Rows are points. Each copy is the shape, with its points in the same order, stretched, turned, moved and blurred by noise. Some copies are also mirrored. Which?

Shape (7 x 3)
[[-44  -5 109]
 [-37   3 -32]
 [-35  -1 -35]
 [ 15 -18 -27]
 [ 23   5 -11]
 [-38 -46  -8]
 [-17  -9 -20]]
Copy 1 (7 x 3)
[[-84  83 -61]
 [-47 -68 -11]
 [-41 -76 -20]
 [ 13 -32  20]
 [ 28 -11   0]
 [-69 -36  27]
 [-19 -40  -4]]
Copy 1 is: only turned
Copy 2 (7 x 3)
[[ 68  47  63]
 [-47  11 -12]
 [-40   3  -6]
 [-19 -39 -20]
 [  9  -9 -20]
 [-26 -29  30]
 [-24 -10  -5]]
Copy 2 is: only turned
Copy 3 (7 x 3)
[[ -4  11 121]
 [-59  18 -13]
 [-56  13 -15]
 [ -4  -7 -29]
 [ 14  16 -17]
 [-49 -31  11]
 [-33   4 -10]]
Copy 3 is: only turned
Copy 4 (7 x 3)
[[-27 100  24]
 [ -9   5 -23]
 [-12   0 -24]
 [-14 -21  18]
 [  5  -6  27]
 [-61  12 -11]
 [-16   5  -3]]
Copy 4 is: only turned

Shape (9 x 4)
[[ 64 -35  60  14]
 [ 12 -32   8 -31]
 [ -6  33  98  43]
 [ 19  -7  14  30]
 [ 44 -39  20 -73]
 [ -5 -17  40  30]
 [-37  42 -18 -26]
 [-44  61 -35  -8]
 [-46  13  -5  -4]]
Copy 1 (9 x 4)
[[   5   34  -58  -88]
 [  20  -15    6  -78]
 [  70   79  -31  -18]
 [   8   15   -9  -26]
 [  41  -31  -28 -116]
 [   8   42    6  -47]
 [  82  -36   33    6]
 [  85  -43   41   46]
 [  43   -5   45   -7]]
Copy 1 is: mirrored
Copy 2 (9 x 4)
[[  42  -81   24  -27]
 [  -8  -54  -31  -59]
 [ -15  -19   -2   57]
 [  39  -13  -16   -1]
 [ -21  -89    3 -111]
 [  28  -29  -33   24]
 [ -50   37  -46  -22]
 [ -39   75  -50   -9]
 [ -30   16  -67    3]]
Copy 2 is: only turned
Copy 3 (9 x 4)
[[  18  -66  -46  -60]
 [  27   -4    6  -16]
 [   3   -2 -116   30]
 [ -22  -24  -25  -19]
 [  62  -23   17  -27]
 [  -9   -4  -57  -10]
 [ -14   39    5   66]
 [ -29   40    6   85]
 [ -16   47  -14   31]]
Copy 3 is: mirrored

Shape (12 x 6)
[[-19  -2  16  12  24 -85]
 [ 82  38  16 -67  61  61]
 [-35  10  36 -16  79  -9]
 [-14 -34 -38  44  -8 -28]
 [  8 -18 -21  49 -28 -21]
 [ -6 -38 -26  62  26 -17]
 [-19 -24 -30  45 -18   8]
 [-15   8   1 -21  70 -38]
 [-38 -34 -36  30 -61  27]
 [-42 -71 -45  18   2 -32]
 [-26 -50  86  25  94 -15]
 [ 34 -19  29 -54 -13   5]]
Copy 1 (12 x 6)
[[ 10  10  67 -20   8 -23]
 [ 84  85 -15  51  60 -39]
 [ 31  86  55 -39  64  21]
 [ 28 -34 -13  10 -29  33]
 [ 27 -61 -21  10 -24   8]
 [ 54 -31   0 -11 -20  31]
 [ 25 -20 -25   6 -21  36]
 [ 29  63  62 -10  33  -1]
 [ -6 -18 -71   2 -43  40]
 [ 27   4   2  -6 -61  22]
 [ 57  81  57 -99  43 -11]
 [ 28  57 -34   5  11 -49]]
Copy 1 is: mirrored
Copy 2 (12 x 6)
[[ -7   6  11 -81 -23 -52]
 [-54  18  -1 -17  21 121]
 [ -3  22 -48 -61 -55  31]
 [-14   5   4  13 -19 -64]
 [-10 -12   8  19 -22 -40]
 [-20 -12 -35   2 -27 -51]
 [ -5  -3 -12  33 -49 -33]
 [ -4  17 -25 -65   0  -3]
 [ 13  28   5  68 -61 -28]
 [-14  52 -18   2 -39 -70]
 [-92   5 -67 -87 -76   5]
 [-45  48  54 -31 -24  24]]
Copy 2 is: mirrored

Shape (9 x 6)
[[-61  25   8   0 -44 -34]
 [-25  -3  26   3 -56 -23]
 [ 37  33   3 -54 -45  58]
 [  5  50  22 -41  50 -42]
 [ 36 -23 -66 -59  64  27]
 [-62   2 -62  36  55  -9]
 [ -8 -11  12   4  21  16]
 [-82 -13  51 -62  32 -28]
 [-32  68  22  -9 -56  55]]
Copy 1 (9 x 6)
[[-13 -13  22  42 -32 -53]
 [-16 -24  52  11 -37 -19]
 [-65  18  81   4  56  33]
 [-20  38  -5  57   8  29]
 [ 29 -22 -20  -1  84  56]
 [ 71  -5 -52   2  33 -37]
 [ 29   2  34  -6  15  16]
 [ 42 -28  39  99 -46 -26]
 [-53  47  86  22  30 -29]]
Copy 1 is: mirrored
Copy 2 (9 x 6)
[[ -20   71   49   12   10    6]
 [  -7   36   11   34   23   31]
 [  70   23  -58  -23  -10   24]
 [ -19   -9   24 -106  -68   25]
 [ -13  -88  -93  -77   14  -36]
 [ -36  -64   35   36   25  -82]
 [  10  -48   15    1   32   -8]
 [ -40   22   74  -95   52    4]
 [  82   73   46   32   -4  -13]]
Copy 2 is: only turned
Copy 3 (9 x 6)
[[ -11   15   42   32  -14  -35]
 [   0   11  -10   57  -19  -25]
 [ -21  -87    7   31   61  -56]
 [ -17  -56   83  -52  -70   19]
 [  43  -61   31  -49   74   48]
 [  24   50   28  -93   41   30]
 [  24  -17  -27  -32   13    4]
 [  63   -7   51  -49  -55  -30]
 [ -51  -38   10   -6   50 -101]]
Copy 3 is: mirrored
Copy 4 (9 x 6)
[[ 24 -16  38  87 -16   0]
 [ 46 -27  14  47  -7 -27]
 [ 51 -17 -38  -5 -67  10]
 [-50 -57  30  18 -50  -1]
 [-27  29 -16 -44  -4  33]
 [-59  40  23  82  20  17]
 [ -7   9  -6  12 -14 -29]
 [  0  24  80   9 -32 -29]
 [ 38  -3 -15  78 -82   0]]
Copy 4 is: only turned
